Each point is reached from the start by the listed moves, each made once or not at all, plus a little noise. Say if it took an odd or an even number of moves. Then give how often each move was made.

Moves:
(1): |  55 |  49 |  -3 | -12 |
(2): | -28 |  20 | -14 |  -4 |
Start: | -13 | -10 |  -7 |  11 |
Points:
|  43 |  39 | -11 |  -1 | -> odd (1, 0)
|  14 |  60 | -25 |  -5 | -> even (1, 1)
| -41 |  10 | -22 |   7 | -> odd (0, 1)

Moves:
(1): |  21 |  -6 |   3 | -11 |   2 |  12 |  -7 |  16 |
(2): |  5 | 34 |  5 | -2 |  4 |  5 | 11 |  3 |
(3): | -6 | -7 | 25 | -3 |  6 | -2 |  3 | -1 |
(4): |  3 | -2 |  2 | 18 |  1 | 11 |  3 |  2 |
(5): |   3 |  -4 |  -7 |  -2 |  21 |   7 |   0 | -14 |
(6): | -13 |  -5 |  -5 | -15 |  -8 |  24 |  11 |  -6 |
Start: | -18 |   3 |  14 | -28 | -12 |   9 |  35 |   3 |
Points:
|   7 |   0 |  20 | -22 |  -9 |  32 |  28 |  20 | -> even (1, 0, 0, 1, 0, 0)
|  -3 | -11 |  15 | -39 | -13 |  58 |  36 |  18 | -> odd (1, 0, 0, 1, 0, 1)
| -14 |  27 |  38 | -34 |  18 |  16 |  49 |  -7 | -> odd (0, 1, 1, 0, 1, 0)
| -11 | -18 |  39 | -37 | -14 |  53 |  48 |  12 | -> even (1, 0, 1, 1, 0, 1)
|  -6 | -20 |  32 | -36 |   9 |  60 |  43 |  -1 | -> odd (1, 0, 1, 1, 1, 1)
|   1 |  27 |   9 | -58 |   5 |  58 |  52 |   0 | -> even (1, 1, 0, 0, 1, 1)

Moves:
(1): | 28 | 13 |  3 | -7 |  6 |  5 |  0 | -1 | -1 | -5 | -5 | 14 |
(2): |  -6 |  26 |  -4 |   6 |  -5 |  13 |   4 |   0 | -12 |  12 |  11 |   0 |
(3): |  -1 |  -5 |  20 |  -1 |  10 |   5 |   4 |   6 | -10 |   6 |  -9 |   0 |
(4): |   5 |  -5 |  -1 |  28 |  -9 |   1 |  -4 |  -4 |   7 |   1 | -15 |  15 |
(5): |   1 |   6 | -17 |   7 |  27 |   6 | -13 |   5 |   8 |  -4 |   6 | -11 |
(6): | -1 | -3 |  2 |  1 | -6 | 24 |  7 | -4 |  4 | -7 | -7 | -8 |
(7): |  8 | -1 | -8 | 14 |  9 |  0 | 35 | -2 |  4 |  0 | 21 | -5 |
(8): |  -7 |  -6 |  -1 |   2 |   0 |   8 |   0 |  21 |  -9 | -10 |   8 |  12 |
(9): |   3 |  15 |  -2 |  -3 | -10 |  -4 |  10 |  17 |  17 |   2 | -10 |  -8 |
(10): |  -2 |  -2 |  -7 | -13 |   7 |   3 |   3 |   5 |   3 |  18 |  -5 |   5 |
(11): |  9 | -7 |  9 |  2 | -4 |  6 | -8 |  7 |  7 |  9 | 17 | -5 |
(12): | -13 |   9 |  15 |  -2 |   6 |  -2 |  -1 | -13 |  18 |  -9 |  13 |  17 |
Start: |   5 |   9 |  15 |  -1 |  -2 |  -7 |  -6 |  -9 |   0 |  -3 | -11 |  11 |
Points:
|  -4 |   0 |  19 |   5 |  34 |  37 |  -6 |  19 |  -6 | -18 | -11 |   2 | -> even (0, 0, 1, 0, 1, 1, 0, 1, 0, 0, 0, 0)
| 37 | 60 | 11 | 45 | 10 | 41 | 25 | -3 | 55 | -4 | 20 | 19 | -> odd (1, 1, 0, 1, 1, 1, 1, 0, 1, 0, 1, 1)
|  -2 |  19 |  10 |  30 |  24 |  -1 | -26 | -20 |  32 | -15 |  -6 |  31 | -> odd (0, 0, 0, 1, 1, 0, 0, 0, 0, 0, 0, 1)
|  -5 |  30 |  22 |  18 |  -7 |  19 |  14 |  39 |  -6 |  26 | -30 |  38 | -> even (0, 1, 1, 1, 0, 0, 0, 1, 1, 1, 0, 0)
|  -9 |  27 |  22 | -20 |  -6 |  12 |  14 |  -3 |  43 |   3 | -20 |  18 | -> even (0, 0, 0, 0, 0, 1, 0, 0, 1, 1, 0, 1)
|  27 |  31 |  43 |  26 |  11 |   6 |  39 |  16 |  25 | -20 |  -7 |  56 | -> odd (1, 0, 1, 1, 0, 0, 1, 1, 1, 0, 0, 1)
|  -9 |  28 |  46 |  -8 |   4 | -10 |   5 |   4 |  27 |  -3 | -15 |  19 | -> odd (0, 0, 1, 0, 0, 0, 0, 0, 1, 0, 0, 1)
|  -6 |  32 | -13 |   1 |  29 |  22 | -15 |  21 | -12 |  11 |  11 |  17 | -> even (0, 1, 0, 0, 1, 0, 0, 1, 0, 1, 0, 0)

Moves:
(1): | 11 |  3 |  2 | -4 | -1 | -5 | -6 | -1 |  7 |  4 | -3 |  0 | -2 | -1 | -1 | -5 | -6 |  3 | -1 | -1 |
(2): |  0 |  9 | -4 | -3 | -6 | -4 |  4 | -7 |  2 | -1 |  3 | -4 |  0 | -7 |  0 |  6 | -9 |  3 | -5 | -3 |
(3): | -6 |  2 |  8 |  4 |  6 |  1 | -8 |  0 |  2 | -5 |  0 |  1 | -6 |  0 |  0 |  3 | -6 |  4 |  6 | -1 |
(4): | -1 |  2 | -1 |  7 | -7 |  1 |  3 |  2 |  0 |  0 |  2 | -3 | -7 |  5 |  3 | -2 |  2 | -3 |  2 | -4 |
(5): |  5 |  4 |  0 |  3 | 21 |  2 | -6 | -8 |  0 |  2 | -2 |  5 | -5 |  3 |  8 | -1 | -1 | -4 | -9 | -7 |
(6): | -2 |  5 |  4 | -2 | -3 | 19 |  2 | -2 | -3 |  5 |  0 | -1 | -8 |  4 |  4 | -6 |  4 | 12 |  1 |  6 |
(7): |  7 | -1 |  4 |  0 |  2 |  3 | 11 |  5 | -2 | -8 |  1 |  2 |  0 |  1 | -3 |  0 | -4 | -2 |  2 | -2 |
(8): | -1 |  8 | -1 | -2 | -2 | -5 |  0 | 16 |  4 | -3 |  3 | -5 |  0 | -1 |  9 | -6 | -3 | -9 | -4 |  0 |
(9): | -4 | -2 | -2 | -1 |  2 |  4 |  1 |  2 | 15 |  2 | -4 | -1 |  0 |  7 | -3 |  4 | -3 | -7 |  3 |  5 |
(10): | -3 | -6 |  4 | -1 |  3 | -6 | 18 |  4 |  4 |  7 | -4 | -9 | -9 | -4 | -9 | -5 | -3 |  7 | -6 | -6 |
(11): |   2 |  -5 |  -4 |   8 |   7 |   5 |  -1 |  -3 |   4 |   7 |  19 |   1 |  -6 |  -7 |   4 | -11 |   1 |  -4 |   8 |   5 |
(12): | -4 |  1 |  0 | -2 | -2 |  2 |  9 |  3 | -3 |  3 | -1 | 20 | -1 |  2 |  9 | -3 | -1 |  3 | -3 |  5 |
(13): |   2 |   1 |   2 |   4 |   5 |   7 |   2 |  -2 |   4 |   4 |   7 |   0 |   9 |   3 |  -1 |   7 |   1 |   2 |   2 | -12 |
(14): |  0 |  7 |  5 | -8 |  2 | -8 |  1 | -4 | -9 |  5 | -3 | -2 |  1 | 16 |  0 |  1 |  1 | -2 | 10 | -1 |
(15): |  7 | -7 |  5 | -4 | -2 |  0 |  1 | -1 |  0 | -2 | -1 | -6 |  5 |  0 | 11 |  2 | -4 |  3 |  0 |  2 |
(16): |  2 | -3 |  2 | -1 | -1 |  1 |  0 |  5 |  1 |  4 |  3 | -4 | -4 | -1 |  2 | 14 |  1 | -2 | -5 |  1 |
(17): |  -2 |   2 |  14 |   4 |   0 |   0 |   1 |  -6 |   3 |  -3 |   3 |   3 |   1 |  -6 |  -2 |  -4 |  14 | -11 |  -3 |  -3 |
(18): |   1 |   2 |  -6 |  -1 |   4 | -12 |   5 |   0 |   5 | -13 |   5 |   1 |  -5 |   1 |   1 |   6 |  10 |  15 |   1 |   1 |
(19): |   3 |   4 |  -4 |   1 |   2 |   5 |   9 |   0 |   0 |  -2 |  -9 |   5 |   4 | -18 |   4 |   4 |   1 |   3 |  15 |  -4 |
(20): |  3 |  4 |  3 | 11 |  5 | -3 | -2 | -1 | -2 |  2 | -1 | -2 |  4 |  6 | -1 |  3 |  4 |  3 | -3 | 12 |
Start: |  6 | -3 |  3 | -8 | -6 | -5 |  9 |  4 |  4 | -6 | -3 | -1 | 13 | -1 | -2 |  5 | -9 | -5 |  4 |  4 |
Points:
|  23 |  17 |  14 |  15 |  11 | -14 |  22 | -12 |  17 |  -2 |  19 |   1 |  12 |  -2 |   5 |   3 |  20 |   0 |  35 |  -4 | -> odd (1, 0, 0, 1, 0, 0, 0, 0, 0, 0, 1, 0, 1, 1, 0, 0, 1, 1, 1, 1)
|  19 |   5 |  11 |   3 |   3 |  21 |  60 |  20 |  13 |  10 |  17 |  -3 |   6 | -22 |  27 |  10 | -21 |  13 |   8 |   8 | -> even (0, 1, 0, 0, 0, 1, 1, 1, 0, 1, 1, 1, 1, 0, 1, 1, 0, 0, 1, 1)
|   2 |  17 |   6 |   6 |   8 |   1 |  46 |   5 |  35 |  -5 |  14 | -13 |  -8 | -28 |   6 |  -4 |   8 |   7 |  12 |  16 | -> even (0, 1, 0, 0, 0, 1, 0, 1, 1, 1, 1, 0, 0, 0, 0, 0, 1, 1, 1, 1)
|  25 |   8 |  12 |  -9 |  18 | -12 |  11 | -20 |  40 | -13 |   5 |  -3 |  15 |  -1 |  10 |  19 |  -5 |  -2 |  -7 | -15 | -> even (1, 1, 0, 0, 1, 0, 0, 0, 1, 0, 0, 0, 1, 0, 1, 0, 1, 1, 0, 0)
|  12 |  -2 |  19 |   5 |   4 | -23 |  36 |  35 |  16 | -24 |   5 | -25 | -10 |   6 |  11 |  19 | -11 |  10 |  -1 |   5 | -> odd (0, 0, 1, 1, 0, 0, 1, 1, 0, 1, 0, 0, 0, 0, 1, 1, 0, 1, 0, 1)
|  24 |   2 |   0 | -12 |  -4 | -13 |  33 |  10 |  24 |   4 |   5 | -19 |   4 | -40 |  16 | -10 | -30 |   2 |  12 |  -3 | -> odd (1, 1, 0, 0, 0, 0, 0, 1, 0, 1, 1, 0, 0, 0, 1, 0, 0, 0, 1, 0)
|  -5 |  24 |  28 |  -5 |   1 |  14 |  20 |   3 |   9 |  11 |  31 |   7 |  -3 |   1 |  22 |   5 |  -6 | -10 |  12 |   2 | -> even (0, 1, 1, 0, 0, 1, 0, 1, 0, 0, 1, 1, 1, 1, 0, 1, 1, 0, 0, 0)
